Each row of a before or after table is a point. One or more steps were done to the points. Then noise was added and the rows were shuffled. The steps act on how far a point lies along the listed directions, d1 being the first. Name the steps. A step turns or swaps two directions, mirrors them in a line or flattens them onto one, adds a multiple of one to another, or multiplies one. Angles are multiples of 10 degrees, from the lower direction toward the higher: turns from -170 to 170, lines from 10 to 170 but not 90. Use the fewest steps. Two steps may share a direction if one is a turn and the other turns, adds or multiplies; they go together, in the order done. Otherwise the lowest direction goes first.

Directions:
(1): [ 35 -20]
(2): [-20 -35]
Before:
[[-38  41]
 [-58   5]
 [ -3 -16]
 [-26 -12]
 [-38 -14]
 [-30  24]
 [  3 -35]
 [ 38  14]
 [-60  36]
 [ 28   6]
 [-35  -8]
 [ 51  10]
 [-32 -13]]
After:
[[-29   5]
 [ 28  -3]
 [ 40  -5]
 [ 11 -23]
 [  2  -8]
 [-59  33]
 [-31  21]
 [-51  17]
 [-41  32]
 [ 20  -5]
 [-17   5]
 [-25   4]
 [-29   3]]
Steps: multiply d2 by 0.4

Directions:
(1): [45 18 10]
(2): [ -7  37 -32]
(3): [ 19 -28 -36]
Before:
[[ 29  11   8]
 [  9 -39  25]
 [ 26   3   1]
 [-13 -42  20]
 [ 19  -6  16]
 [ -6 -67  23]
 [  8  22 -23]
 [  8   9  -7]
 [-17  11   6]
 [ 20 -10  28]]
After, 10 rows:
[[ 15  15  -2]
 [ 22  47 -24]
 [  5  34 -34]
 [ 15  13   7]
 [  0 -95  48]
 [ 21  31 -24]
 [  6  20 -17]
 [ -8 -68  44]
 [ 10 -40  26]
 [-13   0  17]]
Steps: add 1.5 times d1 to d2

Directions:
(1): [-7 52 17 14]
(2): [ 45  19 -17 -25]
(3): [ -5   7 -48  29]
Before, 12 rows:
[[ -3  16  31   4]
 [-14  16 -12   0]
 [  3  32  29 -14]
 [-13 -20  20   3]
 [ 15 -34 -27  -5]
 [ 29 -27  44 -37]
 [-34  14  38  23]
 [-30 -16  28  -9]
 [-25  26  11  21]
 [  9   6  16 -15]
 [-25   9  -2  18]
 [ -7 -32 -12   6]]
After (12 x 4):
[[-16   6 -14   0]
 [-52 -13   7  31]
 [-70 -15  49  18]
 [-52  10  20  36]
 [ 13  55  31 -17]
 [-14  25  40  14]
 [-87   3  59  54]
 [ 20  25  14 -18]
 [ 29 -37 -35 -15]
 [ 43  21  49 -37]
 [-42 -21  36  23]
 [-24 -46  -6  14]]
Steps: add -0.7 times d3 to d1; multiply d2 by 2.5

Directions:
(1): [-29 -11 -17 -39  32 -10  45 -26]
(2): [ 12  -3 -35 -10  30 -39 -15  50]
(3): [ 56   0  40 -32   7 -22   7 -11]
Before, 10 rows:
[[  6   5  12 -12 -15  -1   2  -4]
 [-89  -7 -24 -17  18  19  71 -60]
 [-25  -1   5  22 -38  44   2 -36]
 [-51   9 -25  27 -10   7 -21  23]
 [ 13   8   8  50 -30  40 -38   5]
 [ 35 -10   0  -3  12   8 -15 -12]
 [-68   8 -41  12  -5  17   8  10]
 [ 35  14  50 -10 -20   9   5 -22]
 [ -9  -6  -4  -7  21   0  23 -22]
 [  0  -5 -20  35 -10  15 -21  35]]
After, 10 rows:
[[-43  10  14  27 -36  28  -5 -16]
 [-10  -7 -12  -8  24  -8  21  -9]
 [  2   3  -8 -11  -6  -9  -4  14]
 [-33  -3 -52  28  -4   8 -15  26]
 [  7  -3  17  33 -30  36  -7  -2]
 [ 23  16 -16  -7  16 -31 -17  47]
 [-96  -8 -59 -18  38  -3  57 -24]
 [ 34 -13  -9  -4  15   6 -19  -3]
 [ 11   6 -15  53 -20  27 -44  25]
 [-65  10 -11  12 -21  38  19 -23]]
Steps: mirror d2 and d3 in the line at 70 degrees

Directions:
(1): [-23  -8 -23  21   4 -35  59 -30   8]
(2): [-11   6  -8 -69  35  -1  15  -8 -29]
(3): [ -7 -33 -19  -5  36   4 -36 -34  46]
Before:
[[-10  -1 -11  -6  17   7 -22 -15  14]
 [-15  -3  -7 -35  39 -11  -3 -23  -3]
 [  5 -17  -5  24  -2  -6 -12  -2  24]
 [-23  -1 -24  -9  28 -28  49 -25  -6]
 [-13   1 -19 -36  28  -7  20 -14 -14]
 [ -9 -12  -7   3  17 -10   2 -12   4]
 [-18 -10 -13 -21  22   0  -5 -21  10]
 [ 14   6   9  15 -10  10  -2  16   4]
 [-17  14 -20 -18   7  -6  81  -2 -37]
 [-16 -14  -7   0  16 -20  21 -25  13]
 [ 13  -1   7 -11   8   7 -25   1  -6]
 [ -4  12  -2 -14 -10   0  30   2 -14]]
After:
[[-19 -23 -33  14  26 -17  12 -37  33]
 [ -8  10  -6 -29  19  10 -17  -6  -7]
 [-46 -26 -53  46  30 -66  96 -69  34]
 [ -7  -9 -11  29 -11  -7  20 -16  27]
 [ 24   4  18 -21   5  25 -54  16 -11]
 [  0   6  -2 -20   2 -12  24  11 -22]
 [ 18  11  16   0 -11  18  -9  29  -8]
 [-17  -9 -13  -1  18 -22  26 -16  -4]
 [-17 -14 -13 -10  39 -17  -9 -34  22]
 [-33 -16 -24   8  19 -46  69 -45  10]
 [-22 -10 -17 -19  24  -5   5 -26  10]
 [-34 -38 -54  85   4 -38  88 -60  56]]
Steps: multiply d1 by 2.5; mirror d2 and d3 in the line at 50 degrees
